Rows are points. The points of each table are mixes of a few directions, plus a little noise. Count the directions of each table, and those that both share. Where both have some left over, give the other angles between the two spaces (their principal angles), to ten degrees, smallest first.
In the rows, 128 means zero.

First:
[[157 104 142]
 [244 132  85]
 [ 93 110 157]
 [123 108 150]
 [ 89 143 125]
 [114 142 118]
 [ 76 157 115]]
Second:
[[ 83 105 166]
 [115 147 113]
 [185  89 149]
 [ 59 176 101]
 [196 122 112]
 [128 129 127]]
Directions: first 2, second 2, shared 2

First, 8 rows:
[[153 103 163 111]
 [105 151  97 143]
 [180  77 200  94]
 [112 144 106 138]
 [ 89 166  74 153]
 [178  79 197  95]
 [ 99 156  89 147]
 [107 148  99 142]]
Second, 5 rows:
[[147 199 178 136]
 [182  78 126  86]
 [ 92 118 165 150]
 [105  94  67 128]
 [113 151 105 139]]
Directions: first 1, second 3, shared 1

First:
[[148  48 165  66 117 125]
 [130 119 132 122 127 128]
 [131 115 134 118 126 127]
 [115 178 105 168 135 130]
 [100 239  77 215 144 133]
 [130 120 131 122 127 128]
 [141  76 152  87 121 126]]
Second, 6 rows:
[[113 190  99 176 138 132]
 [131 118 133 120 127 128]
 [158   7 184  34 110 122]
 [126 135 124 133 128 129]
 [117 173 107 163 134 131]
 [124 144 120 141 131 128]]
Directions: first 1, second 1, shared 1

First (8 x 8):
[[ 77 118 134 127 132 142 165 125]
 [166 135 125 129 125 118 100 130]
 [ 67 116 134 126 133 144 173 124]
 [217 146 119 131 120 104  63 133]
 [231 148 119 131 119 101  54 133]
 [145 132 126 129 127 123 115 129]
 [ 92 121 131 127 132 138 154 126]
 [ 29 110 138 126 136 155 199 122]]
Second:
[[150 127 123 146 155 146 108 108]
 [133 132 249 131 134  95  89 140]
 [169 153 135 149 162 140 127 102]
 [101 125 134 152 153 150 169 116]
 [155 151 102 102 100 106 129 140]
 [ 60 119  77  54  88 132 137 131]
 [128  90  77 163 105 125 137 161]]
Directions: first 1, second 5, shared 1

First (7 x 9):
[[172 171  33 160 127  79 109  98  67]
 [137 120 144  81 121  95  99 119 128]
 [128 138 118 139 126  98 125 133 128]
 [109 119 161 126 124 129 145 144 156]
 [107  85 172  98 157 170  59 140 133]
 [113 119 171 132 104 233 249 127 170]
 [130 144  96 161 136  92 109 134 113]]
Second:
[[113 107 141 120 158 104  36 190 149]
 [109 128 135 157 136 118 128 132 130]
 [ 95 135 143 176 131  88 146 137 142]
 [149 155 135  83  79  42 179 150 172]
 [160 120 119  69 124 141  92 144 131]
 [107 122 122 186 150 187 146  83  90]
 [163 129 101 107 119 216 168  61  81]]
Directions: first 4, second 3, shared 2; angles 40

First (9 x 12):
[[198 130 202  22 196 167 114 120 103  61 101 159]
 [ 75 126  86 187  83 106 141 134 143 173 147 107]
 [235 138 104 183 171 110  86 109 134  86 105 147]
 [ 95 127 106 158 102 116 136 133 136 154 139 115]
 [116 127 127 127 122 128 131 130 129 135 132 125]
 [199 131 175  63 184 152 110 120 112  72 104 154]
 [ 90 127  88 186  92 107 136 132 141 165 142 111]
 [ 84 123 150  86 116 142 147 137 122 140 136 123]
 [ 62 123 114 139  89 123 150 138 133 167 146 111]]
Second (10 x 12):
[[107 102 136 165 106 171  89 106 124 133  98 129]
 [112 149 123 175 114 197  65  84 151 131  93 125]
 [135 182 101 129 137 157 101 101 167 139 137 136]
 [162 116 132  63 159  86 167 156 118 125 160 151]
 [ 75 100 104 176  81  76 169 159 117 160 146  98]
 [101  63 137 157 102 167  91 111 116 150 103 148]
 [147 110 144  96 143 119 137 137 115 118 131 141]
 [134 106 128 107 133 118 135 137 122 137 140 146]
 [139 153 142 103 138   7 241 200  93  89 162  72]
 [168 199 134 110 165 181  84  91 158  96 110 133]]
Directions: first 2, second 4, shared 1; angles 70

First, 10 rows:
[[161  92 120 136 127 126 130 129 126 111 140 160  87 159]
 [131 249 134  92 208 129 121 199 178  96 139  66 189  73]
 [115  80 140 125 103 116 115 119 119 139 112 148 120 132]
 [165 121 108 147 133 139 145 120 123 112 151 146  91 161]
 [117 136 113 154 103 146 150  87 104 150 132 118 129 137]
 [136 217 126 110 184 134 130 172 160 104 142  85 165  97]
 [ 99 110 133 134  98 128 127 101 111 154 112 125 140 121]
 [111 121 132 130 114 128 127 116 120 142 119 124 137 122]
 [142  93 122 139 113 128 131 114 118 127 132 152 100 152]
 [105  61 151 115  97 106 103 124 121 143 101 154 124 125]]
Second:
[[173 141 121 136 138 129 135 142 128 109 137 108 112 149]
 [193 157 121 132 135 108 133 145 136  95 147 102 127 157]
 [148 121 132 117 143 145 123 140 124 129 132 111 106 130]
 [110 193 144  53 134 135 118  89 151 158 191  96 192  99]
 [137 134 109 158 139 156 149 124 115 127 130 127 101 139]
 [124  21 175 104 121  90  73 189 130 122  59 146  98 114]
 [ 94 124 123 140 116 127 133 114 124 138 120 150 140 119]
 [ 85 168 100 158 117 145 159  83 121 144 146 149 154 122]
 [163 107 142 121 125  95 110 160 135 106 112 123 123 140]
 [151 105 124 151 129 123 129 149 120 112 107 132  98 143]
 [ 31 136 116 140 110 154 145  75 118 171 129 166 159  95]]
Directions: first 3, second 4, shared 1; angles 40, 50

First:
[[120 168  92 150  93 108 147  93  51 176 152 157  73 162 168 187 120 109]
 [134 110 135  93 120  94  97 190 178  76 119 119 135 106 110  56 138 151]
 [146  64 142  78 133 101 134 118 111 112  96 111 169  64 104 100 197 154]
 [135  73 154 112 130 138 132 132 122 133 106 119 164 107 108  97 166 147]
 [135 129 131 108 141 151 156 101 105 113 136 123 148 106 124 168 147 143]
 [124 139 118 146 135 102 103 134 161 135 116 123 114 133 130 107 106 103]
 [120 137 151 121  97 176 130 204 137  94 167 149 122 175 128 100 110 172]
 [122 199 118 165 193 147  98 125 247  89 134 101 129 134 120 140  41  81]
 [118 135 109 179 111 135 156  57  39 224 129 151  98 165 161 195 128  92]]
Second, 11 rows:
[[161  93 103 117  27  22  42 154  74 185 121 128 143 151 160  86 153  77]
 [114 141 172 172 170 193 140 128 170 180 126 144 146 161 145 124  85 116]
 [106 125 131 174 110 160 123 160 137 136 133 136  96 185 116 103  99 132]
 [142 126 203  85  94 180 136 205 110 165 170 180 181 163 182  96 135 175]
 [111 144 120 142 176 160 162 100 152  96 123 117 109 111 103 155 116 139]
 [103 145 122 176 158 170 148 113 151 126 127 124  97 153 111 144  93 122]
 [136 108 128  94 128 112 132 138 129  95 122 120 138  95 113 113 157 152]
 [152 112  50  81  92   7  98  83  81  77 107  87 110  61 106 149 184 106]
 [117 146 138 166 154 162 137 111 148 155 127 133 124 150 134 143  96 110]
 [124 117 166 121 169 167 147 138 166 124 118 131 154 112 120 108 128 149]
 [142 150  76  81 129  74 145  78  90  70 134 106 111  67 117 188 163 131]]
Directions: first 5, second 5, shared 3; angles 30, 70

First (9 x 20):
[[139 132 130 128 130 129 127 144 121 132 147 108 130 109 166 153 109 119
  159 109]
 [146 137 133 128 126 129 125 147 116 134 156  94 132 100 188 167  99 116
  171  98]
 [125 124 140 120 157 131 135 162 126 136 147 112 153 116 142 143 116 114
  169 126]
 [ 93 105 113 125 142 125 139 112 156 119  81 199 113 170   7  53 182 143
   62 189]
 [124 120  97 135 102 121 127 101 144 116  98 177  74 140  72  88 157 142
   73 149]
 [148 150 147 133 109 133 116 113 106 131 147  79 151 118 203 170  99 129
  146  90]
 [135 130 127 128 128 128 127 137 125 130 139 118 125 116 149 142 117 123
  145 117]
 [118 133 143 129 123 132 123  97 126 124 109 130 153 158 110 112 142 143
   92 139]
 [125 122 123 126 136 126 132 141 133 129 129 138 121 124 115 123 131 124
  135 135]]
Second (10 x 20):
[[125 122 114 128 128 125 131 127 138 123 119 151 108 129 100 111 140 128
  116 143]
 [133 157 125 137 123 112 107 122 125 103 148 105 150 133 145 136 121 134
  139 147]
 [109 135 116 133 133 125 118 125 149  92 135 143 149 138  67  89 144 138
  118 185]
 [121 108  76 131 140  89 135 170 141 136 113 193  30 119  75 103 153 121
  128 145]
 [161 149 130 100 184 105 138 157 126 142 125 123 145 135 174 165 132  81
  177 140]
 [109 130 151 139 114 143 117 118 120 120 146  97 169 129 131 127 113 150
  126 121]
 [116  91 135 142  79 184 139 120 134 127 148 115 121  79 123 121 100 147
  119  87]
 [168 161 147 100 156 121 131  96 125 135  98 116 169 163 177 156 141  96
  124 138]
 [106 105 168 117 142 153 145 110 120 160  94 132 163 160 108 117 140 139
   95 110]
 [132 123 120 152  81 126 118 135 104 140 153 104  77  94 179 158  96 148
  139  66]]
Directions: first 3, second 6, shared 3

First (11 x 32):
[[130 123 127 128 128 133 126 126 128 125 128 122 133 128 128 128 125 127
  124 123 133 131 129 127 130 127 134 126 126 128 129 131]
 [147  82 123 125 130 174 112 104 129  98 125  68 180 129 128 135  95 119
   83  81 178 154 134 119 148 118 192 107 109 129 139 156]
 [112 167 133 131 127  88 142 149 127 154 130 180  83 128 128 122 156 136
  166 168  85 106 123 135 111 136  73 145 144 127 119 105]
 [133 116 126 127 129 139 124 122 128 120 127 113 141 128 128 130 120 126
  117 116 141 135 129 126 133 126 144 123 123 129 130 135]
 [101 193 136 133 126  63 152 162 127 170 132 213  54 128 127 118 174 141
  191 194  57  92 120 140 100 142  38 157 155 126 113  89]
 [138 104 125 126 129 153 119 115 129 112 127  96 156 128 128 132 111 123
  104 103 155 142 131 123 138 122 162 117 118 129 134 143]
 [125 134 129 128 128 122 130 131 128 132 129 136 121 128 128 127 133 129
  134 135 121 125 127 129 125 129 119 131 131 128 127 124]
 [145  86 123 125 129 171 113 106 129 101 126  73 176 128 128 135  98 119
   87  85 174 152 133 120 146 119 187 109 111 129 138 154]
 [101 194 136 132 126  62 152 162 127 170 132 214  53 127 128 118 175 141
  192 196  56  91 119 141 100 142  36 158 155 126 112  88]
 [157  58 119 123 130 198 103  92 130  83 124  37 207 129 129 139  78 114
   60  57 204 168 137 115 158 113 226  97  99 130 144 170]
 [119 150 130 130 127 105 136 140 127 143 129 157 103 128 128 125 144 132
  150 151 104 115 125 132 118 133  97 138 137 127 123 115]]
Second:
[[115 117 132 131 137 121 129 112 134 123 136 125 156 111 115 128 126 121
  120 135 124 118 119 123 122 123 121 132 138 117 145 118]
 [ 91 151 123 117 138 125 139 145 126 129 139 149 104 129 112  87 155 128
  164 167 105  75 134 129 127 112 114 130 124 112 124  90]
 [152 170 109 116 111 154 114 151 109 153 111 141  67 172 169 132 124 157
  153 110 133 139 146 130 138 130 157 101 104 159 101 153]
 [118 142 143 133 124  84 154 162 132 133 128 165  85 120 112 114 165 118
  154 166  94 119 129 147 119 144  68 165 143 118 105 103]
 [176  96 136 154 121 119 102  68 136 140 119 105 200 110 153 213  72 134
   64  72 153 205  98 111 111 150 137 120 155 153 166 186]
 [140 179 124 141 121  94 114 108 123 182 123 181 109 134 164 177 116 161
  145 134  93 141 105 117  97 143  89 119 155 156 146 144]
 [117 149 118 117 129 142 127 143 121 132 128 135 101 144 133 106 137 136
  152 138 124 104 139 128 134 118 140 116 114 129 118 118]
 [147 170 128 130 110 104 134 162 119 159 113 170  58 151 153 139 146 145
  160 137 104 145 134 142 122 149  95 137 131 150  97 137]
 [ 85  54 141 134 161 134 132  74 153  77 158  76 249  69  69 109 114  89
   79 136 146  95 107 110 125 101 140 138 143  79 183  94]
 [152  72 122 123 128 184 112 110 128  89 123  55 181 131 126 130  95 114
   78  74 189 159 140 122 155 118 204 108 101 128 132 159]
 [116 108 130 113 128 148 149 173 127  91 128 105  99 136 101  72 159 105
  140 139 142 107 157 147 156 120 144 143 101 108  91 105]]
Directions: first 1, second 4, shared 1

First:
[[167 145 142  95 143 146 159 137  94 129 120 150  97 108  99 149 114 133
  104 104 139 120 127  85 120 154 116 110  95 145 155 114]
 [ 84 161 120 100 154 118  81 111 114 166 151 105 217 166 184 113 102 127
  169 166  78 134  77 190 124 149 160  98 165  66  44 155]
 [113 130 132 109 139 108  88 134 165 145 146  94 162 155 140 113 107 129
  147 115  87 129 111 168 185 123 126 130 156 108 112 163]
 [147 173 136  84 153 159 178 125  61 155 121 167 112 102 111 145 103 135
  111 122 140 127  99  77  65 175 139  93 100 127 137 103]
 [163 130 146  95 141 128 130 147 139 128 129 122 103 124  96 139 108 133
  112  85 117 120 131 110 178 137 104 125 112 146 163 140]
 [108  90 121 166 107 100  81 129 187 107 135  92 147 153 147 111 148 122
  145 136 114 129 151 176 183  87 120 157 155 125 115 151]
 [164 161 147  68 158 144 149 140  95 148 129 141 114 117 101 146  93 136
  111  94 117 121 106  95 136 167 119  99 103 132 147 129]
 [116 150 127 104 147 127 100 118 104 144 139 120 181 149 161 129 113 128
  148 153 101 127 101 160 126 149 144 101 137  92  71 140]
 [143  39 112 242  59 116 127 126 172  38 100 132  70 113 120 136 216 114
  108 153 195 122 226 122 135  54 101 186 107 184 160  96]
 [ 76 101  98 217  78 134 186 113 149 122 111 157  77  93 121  98 175 123
  125 153 190 150 153  96  27  85 149 181 150 155 176  88]]
Second, 8 rows:
[[ 88 143 109 127 156 164 165 137 114 136 170 170 158 116 157 109 135  71
  131 163 135 162  83 148  72 145 160 131 114  71  99 163]
 [152 120 147 142 151 200 141 101  96 139 126 116 154 118 133 133 112 140
   99 100 113 126 130 119 172 105 101 137 143 113 148 137]
 [125 147 129  96 126  72 111 137 124 142 117 121 124 145 128 137 121 145
  150 139 123 118 128 127 110 149 142 107 128 139 111 112]
 [118 160 142 109 143 171 184 115 117 190 125 134 106  99  93 107  83 157
  113  71 120 139  92  79 108 134 126 136 162 134 198 120]
 [ 86  95  95 170  67  75  74 139 211  78 128 122 125 152 129 101 164 108
  160 165 131 127 138 181 129 118 146 141 132 140  97 131]
 [151  65 100 166  73  32  78 175 174   7 124 155  86 144 136 158 218  71
  141 204 182 117 202 165 121 125 131 130  45 162  76 119]
 [171 138 172  83 174 119 131 127 108 186 117  74 124 137 118 148  82 180
  116  57 100 115 146  97 207 103  86 136 162 146 178 137]
 [128 153 131 131 131 189 140  89  81 147 112 135 154 117 129 129 108 152
  117 126 119 119 103 112 106 144 131 105 140 116 120 104]]
Directions: first 4, second 6, shared 3; angles 40

First:
[[147 144  81 139 114 146 108 117  88 110 127  90 112  87 118 116 165 120
  149 108 126 174 114 159 160 128  99 117  85 239 164 127]
 [118 122 138 133 152 114 126 126 138 135 129 160 156 150 152 143 108 118
  119 122 121  93 128  97 135 109 139 126 154  87 115 136]
 [144 148 132 173 155 125 115 132 105  95 157 183 119 137 139 184 102 151
  166 125 139  74 147 103 129 144 118 111 172 122 103 188]
 [138 129 111 110 122 120 160 144 156 141 105 112 143 142  98 138 160 108
  115 179 116  68 134 159  60 148 158 156 160  67 123  94]
 [128 117 101 102  97 135 146 140 144 146 107  83 126 112  88  95 168 113
  115 153 124 136 118 170  93 141 148 152 100 135 151  77]
 [115 117 159 139 132 123 129 142 144 130 146 169 120 146 125 135  94 151
  134 129 144 106 140 100 119 139 144 129 142  79 106 146]
 [121 128 163 104 122 128 132 108 130 137 119 104 122 134 157 109 114 133
  103 116 122 195 125 123 155 106 105 119 117 131 122 125]
 [115 108  79 151 129 130 100 143 118 132 139 150 146 104 108 109 138 110
  147  98 135 102 105 117 153 123 153 129  86 178 165 115]
 [128 140 187 104 124 130 138 101 129 129 124 105 107 142 167 122 103 150
  104 124 123 206 138 124 150 111  88 114 136 117 102 143]]
Second, 9 rows:
[[124 129 183 105 123 123 150 122 151 137 122 121 115 153 142 128 104 147
  104 146 128 154 144 125 110 128 121 130 152  67  96 130]
 [153 153  93 132 110 149 111 107  81 106 126  74 103  86 129 117 164 126
  146 108 123 201 118 165 166 127  80 112  87 249 159 132]
 [113 119 139 123 141 121 118 116 130 138 125 137 148 135 158 119 112 118
  113 106 122 144 119 103 161  99 125 120 123 126 130 128]
 [126 128 141 151 139 126 119 136 125 116 149 167 120 135 130 147 102 147
  146 120 141 103 138 104 131 137 131 120 142 113 113 159]
 [125 129 164 104 121 125 146 121 145 138 118 112 121 144 138 123 118 136
  106 143 124 155 136 132 115 125 122 131 141  89 110 121]
 [138 135 139 144 124 131 135 143 130 113 144 148 102 133 105 150 119 154
  150 146 142  99 147 132  96 161 133 131 149 104 109 150]
 [141 131 100  93  98 135 158 134 143 142  96  64 125 117  90 107 182 107
  110 171 114 133 124 188  76 146 139 155 119 128 145  74]
 [126 124  87 120 127 130 117 119 116 137 113 102 152 109 132 107 157  95
  120 113 114 142 105 139 152 106 127 129  98 179 162 100]
 [105 104 106 180 168 112  97 154 130 125 159 227 166 139 128 154  92 122
  158  98 143  22 122  63 145 123 174 124 141  98 129 157]]
Directions: first 5, second 4, shared 4

First:
[[103 155 115 154 150  74 153 117 159 131 171  96 145 122 170 171 157 158
  142 128 100  83 164 160 130 152 178  88 132 172 157 174]
 [103 128 131 131 135  94 121 137 123 128 158 124 134 133 164 172 136 153
  140 115 116  98 142 134 145 138 137  99 143 136 150 176]
 [151 117 138 117 118 192 133 136 130 135 110 150 123 137 117  71 100 112
  131 148 162 150  93 109 133 103  84 171  99  92 101  68]
 [113 145 121 144 143 101 146 121 152 133 150 109 138 126 155 148 149 146
  140 129 115 103 147 147 128 141 155 106 127 151 147 146]
 [110 153 123 144 155  84 137 111 150 138 124 101 125 124 133 159 180 142
  152 100  98 113 145 140 109 159 156  86 148 148 179 136]
 [139 124 128 120 123 135 116 123 115 126  97 132 116 124  92 118 136 110
  118 115 126 155 121 117 113 131 121 133 138 122 128 110]
 [133 121 120 121 116 101 108 120 102 113 114 126 126 116  97 150 128 115
  100 118 112 145 144 130 117 135 147 120 150 146 120 160]
 [150  82 162  84  99 220  89 166  79 132  91 186 104 149 106  70  75 104
  129 127 181 169  61  72 151  84  29 186 115  40  95  67]
 [118 166 106 160 154  81 161  99 173 135 138  87 139 115 134 148 175 140
  137 126  96 109 163 162 102 160 186  92 131 178 158 138]
 [162  91 134 104  86 200 115 149  96 114 127 169 132 133 110  73  47 102
   90 173 175 157  99 109 153  79  85 198  96  99  48 106]]
Second (11 x 32):
[[ 81  52 143  77  80 177 123 168  96  89 249 165 166 171 217 101   8 165
   93 192 169  65 115 144 189  93 113 161  78 107  45 219]
 [120 111 128 114 116 129 120 128 115 116 139 131 132 132 124 124 113 127
  111 131 126 127 131 132 128 129 135 129 129 130 116 150]
 [144 139 123 123 134 115 112  95 120 129  44 111  99 113  36 113 182  88
  116  83 100 187 125 119  65 157 143 113 162 130 159  84]
 [138 154 112 154 138  62 118 115 122 128 110 110 125  99 109 188 166 126
  122 103  95 135 164 136 121 147 163  97 165 169 152 161]
 [116 108 137 117 118 157 135 148 130 124 173 143 143 146 174 111  87 146
  130 156 152 100 117 131 157 108 111 148 101 113 101 141]
 [147 168 120 158 154  99 135 116 146 150  89 111 116 107 109 152 178 120
  151 105 112 142 139 123 115 140 135 113 146 143 164  98]
 [143 162 122 160 150 101 135 126 145 146 115 116 126 111 136 162 161 132
  151 118 119 124 144 127 134 132 132 116 139 145 153 118]
 [137 155 132 157 147 138 152 144 158 153 147 130 137 129 180 138 133 149
  166 145 146 102 124 126 160 112 108 137 107 123 137 105]
 [133 135 127 133 134 130 130 123 134 134 115 125 123 127 120 125 139 124
  135 123 127 135 126 125 122 132 126 128 130 126 136 111]
 [ 98  58 146  65  87 200 117 138 100  98 164 152 134 166 128  51  53 125
   91 156 157 126  91 127 126 112 107 161  93  86  74 138]
 [151 164 118 151 151 101 129 106 141 146  63 108 108 107  77 141 189 108
  143  93 105 162 136 120  93 148 138 110 155 139 168  85]]
Directions: first 4, second 3, shared 2; angles 40
